Every row gives one point. A path goes straight from each point to the next, and from the last back to the first. The post is the endless flat space through its rows: a point in 2 columns, a line in 3, a plane in 4, and so on, so that a path can go around it. How many times does the path go around the post? Going back the other way cancels.
In the rows, zero is written as 128.

Post (1 x 2):
[[137 157]]
Path (32 x 2):
[[ 94 153]
 [116 182]
 [141 211]
 [177 195]
 [169 126]
 [133 110]
 [109 136]
 [135  99]
 [153 129]
 [111 130]
 [121 167]
 [123 229]
 [174 205]
 [184 127]
 [156 110]
 [115 138]
 [118 167]
 [116 230]
 [148 171]
 [191 115]
 [129  87]
 [123 117]
 [166 127]
 [156 114]
 [127 101]
 [ 83 171]
 [113 154]
 [127 102]
 [156 123]
 [176 170]
 [135 208]
 [108 175]]
Times around: 2

Post (8 x 9):
[[104 126 117 179 105 139 132 121 114]
 [ 85 179 143 142  80 127 148 134 124]
 [134 105 129 100 169 116 140  91 143]
 [179  79 138 104 145  99 121 114 134]
 [183  99 127  87 156 160 107  70 121]
 [117 140 117 137 118 141 166 165 140]
 [ 83 107 166 161 116 161 129 129 114]
 [104 115 133 130 125 147 130 156  74]]
Path (27 x 9):
[[128  86 123 152 129 115 140 111 150]
 [ 65 141 138 132 107 193 191 168  98]
 [ 44  81 219 105 217 235 143  83 112]
 [123  99 175 131 157 112 126 101 163]
 [ 78  65 140 169 175 147 134 109 156]
 [ 66 115 159  95 127 107 125 102  98]
 [153  90 108 100 133 153 171 151 108]
 [ 99 185 154  80 120 125 142 117  69]
 [141 131 167  77 147  86 127 105 134]
 [173 111  92 132 125 145  98 156 104]
 [ 95  83 159 148 133 125 126 120 127]
 [146  68  88 209  95   7 141 109 182]
 [125 107 132 119 122 120 140 180 136]
 [156 127 154 127 115  70 107 159 107]
 [128 150 113 142 148 151 109  77  71]
 [127 127 117 148 132 163 139  80 130]
 [ 90 152 119 106 126  85 189 129 164]
 [110 136 122 106 112  68 128 104 145]
 [143 136 120 135 117  80 108 109 112]
 [ 99 154 153 131 149 116 147 130 118]
 [181 103 160 126 107 112 129 104 104]
 [166 159  67  54 146 161 161 105 110]
 [103 117 131  98 149 165 123  90 135]
 [110  42 167 197 116  91  54 116  60]
 [ 64 141 196 176  85 146 124 160  72]
 [160 112 106 179  88 101 124 115  94]
 [ 92 154 141  90 110 112 164 163 110]]
Times around: 1

Post (17 x 18):
[[162  99 145 112 144  88 102  99 110 144 134 166 148 195 113 133 138 101]
 [125 130 130 131 143 172 139  59 196 128 155  85 149  78  91  67 125 170]
 [139 114  88 110 124 106 106 132  95 145 115 186 158 133 129 147 130 153]
 [105 137 200 156 157 140 136 168  78  79 105 135 138 187  80  89 116 129]
 [101 116 160 135  81 167 142  79 166 120 112 116 173  89 125 121  91 116]
 [128 146 146 128  99 121 133 138 182 100 171 104  94  87 129 128 102 137]
 [126 146 114 105  33 166 101 101 134 112 141 102 123  64 134 101 142 132]
 [121  84 118  91 139 115 177 123 101 176 147 132 177 151 126 116 119 119]
 [ 87 154 149 170  93 220 138  98 127 122 170 106 139  99 104  97 143 161]
 [118 118 161 152 164 168 173 116  88  70  81 113  91 177  92 118 155 115]
 [148 122 102 120 138  60 103 135 105 152 105 128 118 139 123 140 141  81]
 [ 59 155 177 114 161 113 104 155 138  63  98 108  79 147 158 113 142 110]
 [148 135 121 152  64 214 116  89 168 110 151  88 186  70 152  92 112 130]
 [185 140 132  96 135 111 153 101  89 173 116 183 145 152 147 113  97 113]
 [ 70 142 155 184 169  98 129 136  86  40  95 101  95 197 121  86 132 156]
 [142  76 126 142 115 112 135 146 127 170 109 177 127 145 142 106 122 120]
 [167 122 113 109 132 111 125  95 136 130 164 207 161 109 119 104 105  87]]
Path (29 x 18):
[[ 58  80  74 114  90 112 122  84  99 135  93  69 116  74 118 158 178 148]
 [ 60 107 162 143  20 156  57 136 159 121 120 121 141  88 159  79 160 188]
 [ 94  79  74 133  63 120 148 116 165 198 105 111 119  89 153 129 154 166]
 [117 149  72 175  22 201 130 119 130  79 123  66 139  91 104  90 140 105]
 [154 150 170 132 178  80 146  73 102 141 121 208 134 166  93  76  43  94]
 [140 110 138 159   7 154  73 141 106 121 104 109 106  95 148 132 124 117]
 [143 189 170 158  52 162 157 113  68 126 134  92 160  71 180  49  85 117]
 [118 129 153 121 157  67 131  90 163 140 156 133 161 125 117  91 107  65]
 [165 162 155 107 135 106 129  79 140  93 142 142 157 105 128  97 126  66]
 [179 121 133 162 136 140 143  73 113 134 109 100 108 127 145 122 120 137]
 [121 123 143 173 105 133 103  93 109  63 141  91 137 123 141  62  90  82]
 [101 154 178  57 174 119 152 121 192 116  74 140  76 109 127  98  82 100]
 [151 165 137 126 130 125  73  54 125  96 140 112 116 198 152 114 173 133]
 [ 68 105 148 211 101 185  91 177 150 109 139 157 162 125 158  94 154 167]
 [192 106  89 139 102 161 145  53 170 127 230 121  93  91  92 124 188  87]
 [ 93 114 126 155 175 111 113 109 134 113 113  99  99 153  92 113 209  84]
 [118  82 139 179 119 143 113 137 184 157 114 107 217 183  94  99  97 141]
 [158  97 107 169 107 215 190 118  89 139  51 100 131 107  96 115 123 125]
 [120 162 161 144  85 184 141 124  61  95 131 149  74 123 176 101 111 132]
 [165 135 128 156 114 149  74 106 128  92 107 138  91 117 171  81 179 165]
 [134 167 167 115 161 207 202  98 115 120  86 128 144 111 120 104 113 111]
 [133 126 134 127 195  90 160  79 224 137 117 103 129 156 131  35 107 120]
 [ 90 140 163  52 151  63  58 116 146 121  85 158  92 162 124 139 113  72]
 [ 59 103 132 122 125 108  85 120  43  78  50  95  87 166 106 140 167 107]
 [149 150 130 135 146 119  86  62  86 114 135 121 155 129 169  80 140  63]
 [128 162 153 130  19 165 112 187  48 110  85 154 134 119 197 116 128  99]
 [128 133  99  85 144 104 157 142 137 133 127 108 119 170 111 143 161 146]
 [114 115 190 144 131  96  27 100 233 123 193  90 142 153  90 121 139  83]
 [109 141 184  99 169 119 187 147 134  94 117 138 116 107  83 107  30 150]]
Times around: 3

Post (17 x 18):
[[124 139 175 133 140 135 172 119 104 137  83 123 121 112 187 180  98 132]
 [ 73 187 134 107 108 117 105 158  65  90 132 103 126 187 119 126  76 166]
 [151  91  89 123 177 142 110 125 125 138 159  95 112 127 123 140 104 128]
 [138 113 153 138 111 137  51 100 135 165 121 109 125 114 133 142  90 156]
 [126 116  89  98 127  79 104 124 148 144 147  97 176 168 144 119 151  98]
 [ 85 122 108  87 131  93 167 135 141 103 124 123  69 114 172 156 147 101]
 [129 126 133 117 140  96 145 175 141 169 122 155 152 107  70  96 141  67]
 [121 163  66 138 134 193 106 157 102 133 124  91 172 131 159 106 136 130]
 [128 103 151 147 119 132  94 125 178  90 133 129 142  71 184 174 175 152]
 [170 149 107 126 152 153 141  86  89 148  95 121 148 164 132  94 120  75]
 [158  46 135 119 131 121 182  91 111  86  65 102 111 104 146 151  79 181]
 [134 169  81 126 133 188 118 179 105 138 101 145 182 141 124 162 171  61]
 [187 156 116 122 157 149 116  67  83 151  48  57 135 155 136 161 165 166]
 [212 169  86 110 140 123 122 129 151 130  87 121 148 164 203 141 118 123]
 [164 139 136 125 101 124 167 157  72 129  85 123 137 138 155 115 111  84]
 [201  46 166 132 143 134 121 119 146 114  65  83 157  95 138 109  77 116]
 [ 68 145 129 222  88 136 113 158 139  86 104 115 179 155 132 121 195 126]]
Path (25 x 18):
[[140 175 165 167 135 101 102  82 110 149 127 166 147 146 126 141  57 140]
 [115 109 112 119 133 129 202 162 137 127  53 109 176 121 127 139 126 134]
 [126 147 130 125 150 240  91 146  88 170 107  75 119 133 156  84  87 110]
 [207 170 134 179 187 226 137 172 183 142  29  75 180  79 115 164 228  79]
 [157 104  59 120 123  50 130 175 214 132 144 111 211 139 178 106 155  97]
 [ 68 169  35 102 114 107 129 174  90 115 151 138 123 134 192 148 131 111]
 [184 109 159  18 173  94  92 123 127 196 125  64  66  71 145 119 109 173]
 [ 70 113 151 117 149 163 148 145  63 113  71 112  48 113 130 174  97 133]
 [124 134  30  87  99  85 129 200 127 140 125 119 223 150 204 108  73 102]
 [149 128 153 140 111 166  98 179 137  87  58  75 174 104 129 136 142  86]
 [159 127 156  80 113 142  57 180 107 153 122  94 193 142  89 163  68 170]
 [139 148  99 181 140 102 142 167 147 131 100 157 104 194 129 149 125 163]
 [ 71 159  51 124 172 204 155 130  60  74  81  90  78 103 202 101 146  89]
 [105 181  54 151 151 117 183 177  96 137  64  83 178 149 146 118 187 107]
 [143  61  68  54 148 150 118 198 162 107  89  74 166  92 194 198 125 107]
 [188 147 134 129 118 131 182 151 167 134 100 176 177  98 142  92 200 128]
 [101 183  93 183  94 127 130 132 168 102 101 125 144 174 170  98 211  62]
 [143 164 136 113 135 146 147 172  45 169  74  77 207 153 147 127  61  70]
 [ 55  84 123 169  83 114 121 131 108 103 102 163 157 138 165 187 140 145]
 [119 101  86 201 153 215 115  95 162 215 142 170 120 120 150  91 108 125]
 [132 144 175 160  95 178  55  94 166 138 150 150 164 117 145 174 180 107]
 [ 67 161 111  90 114 145 143  82  50 114 104  91  83 124 142 194 125  88]
 [148 132 142 114 171 126 137 159 143  85 123 193  89  48 145 106  70 117]
 [ 65 104 132  27 111 101  96 142 128  74 115 131 178 135 159 154 143 168]
 [180  81 125  90 133 161  85  53  76 124  82  93  53 107 162 134  18 196]]
Times around: 1
